Each row of a before or after table is a point. The points were changed in one or more steps. Then noise was added and the rows were shuffled. The steps act on columns, c1 being the first. What was done? A step turns or swaps two columns, mirrors them in a line or flattens them onto one, adds a multiple of one to another, or multiplies or shifts one. Angles are multiples of 10 degrees, from the lower column toward the higher: turns from -170 to 170, lines from 10 to 170 but not 90. Use the fewest steps. Two steps may share a column if one is a turn and the other turns, adds or multiplies; they go together, in the order done. Otherwise the lowest column goes first.

Before (8 x 3):
[[ 82  24  13]
 [-11  18 -17]
 [ -4  21 -98]
 [  9  13  11]
 [ 14  38  11]
 [ -4  29  15]
 [ -3   3   3]
 [ -6  19  -3]]
After (8 x 3):
[[  9  98  16]
 [ 14  55  84]
 [-99  54  -5]
 [ 14  76  -5]
 [  2   5  -3]
 [ 15  29   9]
 [ -6  47  -4]
 [-18  42 -12]]
Steps: swap c1 and c3; multiply c2 by 2.5

Before (12 x 6):
[[-23  25  47  11  -9  82]
 [ 24   2  56 -16   9  50]
 [ 75  14 -13  -3   4  35]
 [  7 -23  -3  23   6  -4]
 [-29 -14  33   4  25 -36]
 [  9  -1  87   3   2  84]
 [-15  -2  20   1  25 -27]
 [-45   3   2  -2  58   7]
 [ 28  44  25 -22  -5   7]
 [ 39 -15  -7 -23 -35  22]
 [  8  17  70  38   5 121]
 [ -2   2  -7  50  14 -38]]
After (12 x 6):
[[ 76 -10  12   7  10  -1]
 [-21 -22 -18  -8 -16   1]
 [-46 -50  -2   0 -26  -1]
 [-16  -2 -81 -34  -3  -1]
 [ 39  37  -2  24   4  -1]
 [ 11   5  11 -20 -24   1]
 [ -8 -11 -53 -60  13  -1]
 [-36  -4 -41 -26  26   1]
 [  5  -9 -58  -3  -3   0]
 [-38 -13 -31 -14 -25   1]
 [ 20 -15 -32  13  40   1]
 [  5 -13  23 -45  -6   0]]
Steps: turn c3 and c4 by -160 degrees; add 0.3 times c3 to c1; turn c2 and c5 by 120 degrees; multiply c6 by 0

Before (12 x 9):
[[-25  11 -10  36  39 -72  12  -5 -37]
 [ 13  46  11 -81 -28  20  10  44  -6]
 [ 56  25   6 -44   6  52   7 -19  -9]
 [ 24  32 -40 -55 -54  23  27 -16   1]
 [-15  37 -24 -35 -15  79  26  -4  17]
 [-17   8  27  19   4 -42 -31  44 -16]
 [ -9  48  21 -67 -22  52  14   9 -42]
 [-11   0  33  77 -23 -56  -6   8 -44]
 [ 26  76  -2 -14 -11  22  30  23  14]
 [  4 -18 -10  41   8 -29  26  57 -46]
 [-16 -27  -1  46   8 -56 -26  31  -2]
 [  4   7  35 -36 -11  13  58  -7  14]]
After (12 x 9):
[[ -2  68   4 -61  31  20   8  10 -63]
 [-29 -40 -14  21  24 -52 -32  49   9]
 [  1  23  -3  45 -18 -48  24  57 -29]
 [-22 -67  -7  45  -7 -53 -28  34  24]
 [ 29  63  23 -83  23  12   9  44 -16]
 [ 47  38  -8 -39   4  32  10 -23 -33]
 [ -1  93  -7 -34  43  16  57  -3   5]
 [ 40 119  10 -19   0  23  28  27  -2]
 [  4  72  25 -31  -9  75  24  -9 -28]
 [ -6  -6   8  74  45 -69  -8   9 -14]
 [-52  31 -32  34 -28 -78  13  -9   4]
 [ 70  65  63 -60  -2  15  22 -17  -6]]
Steps: turn c3 and c5 by 120 degrees; add 0.7 times c3 to c1; add 1.5 times c7 to c2; turn c6 and c9 by -30 degrees

Before (14 x 12):
[[ 31 -24   7  15 -38  44 -27  20   4   8  21 -12]
 [ 25  54   8 -41  16 -22  17 -11 -29  20 -40  46]
 [ 17  38  -3 -45 -36 -33  25 -25  38  22 -29  -5]
 [ 29 -45 -27  -5 -16   7 -23  33   2 -50  20 -29]
 [-24  -2  -2  -7  18   0  25  19  38 -21  -3 -59]
 [ 73  25  39  40 -36  -2 -29 -12  -1   8 -35   0]
 [ -5 -17 -41  30 -10  41  -9  11  20 -33  32  -5]
 [ -6  12  20  -6 -21 -49  19 -21 -37  16 -11  38]
 [ 24  25  13  -1 -15 -35 -35  16 -21  57 -36  40]
 [ 59  43  26  -1 -27 -10 -22 -17 -53  54   4   4]
 [-31  23 -48 -19  -5 -23   2 -16  15 -21 -26 -43]
 [ 51  26 -17   1  -9 -40  45 -22   5  55 -44 -11]
 [  8   3  13 -28 -11  -5  -2 -33 -34  32 -64  18]
 [ -1 -30 -13  -8  26  -3 -32 -22  17 -15  28  -1]]
After (14 x 12):
[[  53   -2   -6  -46   55   -7   -5  -30   82   27  -27    7]
 [  14  -12   -7  -10  -18   24   33   29   42  -29   -5  -44]
 [ -14   42   15   16   14   17  -43   11  -27   17   22  -28]
 [ -23  -16 -115  -18   20   12   33   -4   53  -35  -28  -20]
 [  19  -21   62    0   49   -6  -64  -47  -59   73    6    6]
 [  42  -52   18  -37   25  -26  -10  -23   31   24  -42   46]
 [ 100  -13  -41    3   25   -5  -21  -49   72   77  -46   12]
 [ -20   19 -103   32   -1   15    2   27  -30  -44   30  -21]
 [  19    2   95   42   43   -3  -79  -14   50    9  -38    1]
 [ -31  -11   29   -2   24  -24  -41  -15   33   89  -39   42]
 [  -9   44  -70   -5  -17   14  -34   56  -29  -66   21  -26]
 [ -42    6  -33   -7  -41    1   -7  -15  -25  -28   26    0]
 [   5    5   33  -27    9  -13   -8  -47   60   37  -68   17]
 [  22    1   45   -4   23  -32   12  -25  -22   15  -11   52]]
Steps: turn c1 and c7 by -60 degrees; multiply c1 by 1.6; turn c2 and c5 by 140 degrees; multiply c3 by 2.5; flatten c6 and c12 onto the line at 120 degrees; multiply c10 by 1.6; turn c8 and c10 by 20 degrees; add -1.5 times c11 to c9

Before (9 x 18):
[[-27  45  -8 -93 -45 -71 -30 -32 -46 -34 -13 -11  53  60  57 -58   9 -30]
 [-29 -24  15  -4 -17   9  21 -50 -12  19   2  20  26 -18  52 -16 -39 -26]
 [ 21  16  63  14 -38 -63  45  63   1  -4 -21 -26  19 -29  13  31 -23  15]
 [ 22  46   9  17  52 -36  28 -33  11  85 -60  -4  40  34  64  57 -11  49]
 [ -6  -4  38  13  -4  25   3   4  59  -5 -17  -5  26  71  26 -46 -35  65]
 [-60  26 -17 -46  -5 -47  -7 -24  -8  57 -40  56  -7   0 -23   5 -14 -28]
 [ 24 -21  15 -75   5   5  48  -8 -41  32  11 -33  67 -19  31   0  32  28]
 [-29  55  35   7  61 -51  32  10  59  42  45  43  36 -14 -15  46   5 -32]
 [-20  66  13 -12  70   5 -35  53   4 -31  58  17 -19  -8  -2 -52  50  -9]]
After (9 x 18):
[[-32 -22  18 -19 -15 -22   9 -55 -22  18 -32 -43  30   9  42 -13  19 -28]
 [ 22  46  21 -28  52  34 -12 -34   0  88 -87 -11  43 -35   9  58  -2  52]
 [-31  51  79 -30  58 -10  -1   7  24  42  44   7  32 -48  18  48  42 -29]
 [ -6  -2  85  -6  -6  72 -10   4  18  -5 -31 -34  28  26  12 -46  -7  67]
 [-18  63  21  36  69  -8   5  53  -5 -28  48  52 -17   7  36 -49  17  -8]
 [-64  27 -28  15  -5  -2  45 -26   5  60 -15 -14  -8 -46 -46   3  54 -28]
 [-30  47 -34  44 -45  59  87 -34 -31 -35 -46  10  54 -70  32 -58 -11 -30]
 [ 25 -23   0 -36   9 -19  84 -10 -49  33 -11  29  67   5  27  -3 -34  24]
 [ 18  14  90 -46 -36 -28  -6  61 -49  -9 -21 -22  15 -64  -1  33 -27  15]]
Steps: multiply c3 by 1.6; turn c3 and c9 by -30 degrees; mirror c4 and c7 in the line at 130 degrees; swap c6 and c14; turn c11 and c15 by 40 degrees; swap c12 and c17

Before (9 x 24):
[[   6    8  -13    2    1  -17   23   -5    4   -1  -31   -5  -16    5
    12   12  -20   -1    5    8  -18   43    5    0]
 [ -11  -18    0    0  -23  -47  -20   13    0   -2   -2   39  -17  -13
    29  -16  -15  -22 -121   17    2   24  -36   29]
 [ -24   -2  -16  -10   12   -9   19   17    9  -18   -4    9  -13   18
    28  -54    4   -3   10    2  -68   38   -2   10]
 [  12   13   -1   -7  -40  -10  -14   -7  -18  -14  -25   20   -5   13
    11   -1    6  -10   12   13    4  -17   13    9]
 [ -27  -10   -6  -19   -4   -3    6    2   -4   64    8   -4   17   -7
   -42  -13   46  -10   11   -5   -5    6  -25  -21]
 [  10   -1  -17    1  -39   -4  -10  -12  -16  -16    1   11  -21   16
   -12    6    0  -60    8    1   11    8    6   20]
 [  16   -9   31    3  -26   -8   36   -1  -16   11   11   -7  -18  -11
   -20   12  118  -14    3    2    7  -11   -3  -20]
 [   8  -19    2    5   10   -8   17  -12   16   24   -6   -7   -6    3
    21   15    8   -4    0   15    6    6   13   23]
 [   5   14  -14   -7  -29  -21   36   15   21   -5   17   56  -25   -5
    35   14  -18  -12   10  -41   -2  -14    5   -7]]
After (9 x 24):
[[  12   17   -1   -6  -39   -9  -14   -8  -23  -14  -27   21  -14   19
    -5    1    5  -10    2   14    4  -16   -3    5]
 [   5    7  -14   -8  -28  -21   35   14   14   -6   18   57  -17   22
    42   14    0  -11   18  -42   -4  -14   19  -23]
 [   8   -1    2    6   10   -7   18  -12   15   22   -4   -7  -14   18
    19   15  -18   -3    7   15    6    9    0   25]
 [ -27  -22   -7  -20   -4   -2    5    3   -9   64    7   -4   31  -37
   -35  -12   37  -10    7   -7   -5    6   -2   27]
 [ -11    4   -1    1  -24  -45  -18   13   60   -1   -2   39   22   14
    46  -17  -35  -22 -105   17    3   24   32   10]
 [  17  -21   32    4  -26   -8   36    0  -16   10   11   -8   -6  -23
    -7   13   83  -13   -5    2    7  -12   14   86]
 [  11   11  -16    1  -39   -4   -9  -12  -17  -17    2   11  -15    2
   -32    6  -12  -59    0    0    9    8   16   10]
 [ -25    7  -16  -10   13   -9   19   17    3  -19   -4    9   -5   35
     8  -56   -5   -2   12    1  -67   38   13    8]
 [   5    9  -12    1    2  -16   23   -5    0   -1  -30   -5  -13   12
     6   13   -7    0    5    9  -17   44   12  -18]]
Steps: turn c2 and c24 by -40 degrees; turn c17 and c24 by 50 degrees; turn c9 and c19 by 30 degrees; mirror c13 and c23 in the line at 150 degrees; turn c14 and c15 by -50 degrees; multiply c15 by 1.6
